Each row of a before or after table is a point. One or more steps were done to the points. Then noise was added and the rows were shuffled. The steps act on how far a point lies along the listed directions, d1 being the first. Write out the steps. A step turns or swaps two directions, mirrors them in a line or flattens them onto one, adds a multiple of one to another, or multiplies one. Angles are multiples of 10 degrees, from the lower direction toward the higher: turns from -170 to 170, lines from 10 to 170 but not 90. Use the fewest steps. Two steps may share a direction if one is a turn and the other turns, adds or multiplies; they go together, in the order done. Otherwise the lowest direction goes first.

Directions:
(1): [-0.42  0.07]
(2): [-0.07 -0.42]
Before, 13 rows:
[[-0.20  0.50]
 [-0.09 -0.22]
 [-0.35 -0.29]
 [-0.34  0.05]
 [ 0.06 -0.09]
 [-0.28  0.18]
 [-0.29 -0.41]
 [ 0.40 -0.32]
 [-0.28  0.00]
 [ 0.07  0.64]
 [-0.29 -0.10]
 [ 0.06 -0.26]
 [ 0.03  0.61]]
After (13 x 2):
[[ 0.26  0.21]
 [ 0.08  0.25]
 [-0.17  0.45]
 [-0.29  0.02]
 [-0.45 -0.28]
 [ 0.57 -0.30]
 [-0.19  0.14]
 [ 0.53 -0.25]
 [-0.13 -0.01]
 [ 0.54  0.04]
 [ 0.15  0.28]
 [ 0.01  0.31]
 [-0.31  0.38]]
Steps: turn d1 and d2 by -110 degrees

Directions:
(1): [ 0.24 -0.29  0.29 -0.33  0.05 -0.45]
(2): [-0.31  0.40  0.23  0.22  0.09 -0.42]
(3): [-0.28 -0.23 -0.40  0.01 -0.39 -0.31]
(4): [ 0.41  0.41 -0.38 -0.14 -0.01 -0.19]
(5): [ 0.36 -0.07  0.18  0.49 -0.35 -0.06]
(6): [ 0.07 -0.26 -0.26  0.34  0.50 -0.16]
Before:
[[-0.04  0.02  0.13  0.18  0.49 -0.21]
 [-0.33 -0.03 -0.33  0.11  0.26 -0.44]
 [ 0.21 -0.63 -0.14 -0.74 -0.20  0.58]
 [-0.15  0.31  0.02 -0.15 -0.08 -0.47]
 [-0.12  0.41  0.25 -0.16 -0.02 -0.21]
 [-0.17  0.12  0.37 -0.21 -0.06 -0.19]
 [-0.40  0.36  0.20 -0.02  0.01 -0.13]
 [ 0.57  0.06  0.38  0.53 -0.48 -0.30]
 [-0.11  0.36  0.06 -0.18  0.05  0.02]
 [ 0.28 -0.72 -0.60  0.26  0.34  0.35]
 [-0.18  0.12  0.31  0.05 -0.20  0.21]
 [-0.35 -0.17  0.00 -0.07  0.17 -0.19]]
After, 12 rows:
[[-0.03 -0.02 -0.10  0.18  0.35  0.37]
 [ 0.18  0.06 -0.10  0.06  0.44  0.24]
 [ 0.60  0.04  0.11  0.76 -0.36  0.11]
 [ 0.05 -0.36  0.01  0.20  0.23  0.05]
 [ 0.14 -0.03  0.12 -0.06  0.49  0.20]
 [ 0.08  0.04  0.21 -0.27 -0.11  0.43]
 [-0.31  0.10  0.22 -0.15  0.08  0.16]
 [-0.83 -0.24 -0.66  0.16 -0.20 -0.39]
 [-0.08  0.50  0.42 -0.28  0.10  0.09]
 [-0.41 -0.01  0.15 -0.39 -0.88 -0.49]
 [ 0.10 -0.03 -0.12 -0.20  0.31  0.08]
 [ 0.22  0.45  0.02  0.08  0.45  0.18]]
Steps: turn d1 and d6 by -170 degrees; turn d2 and d3 by -100 degrees
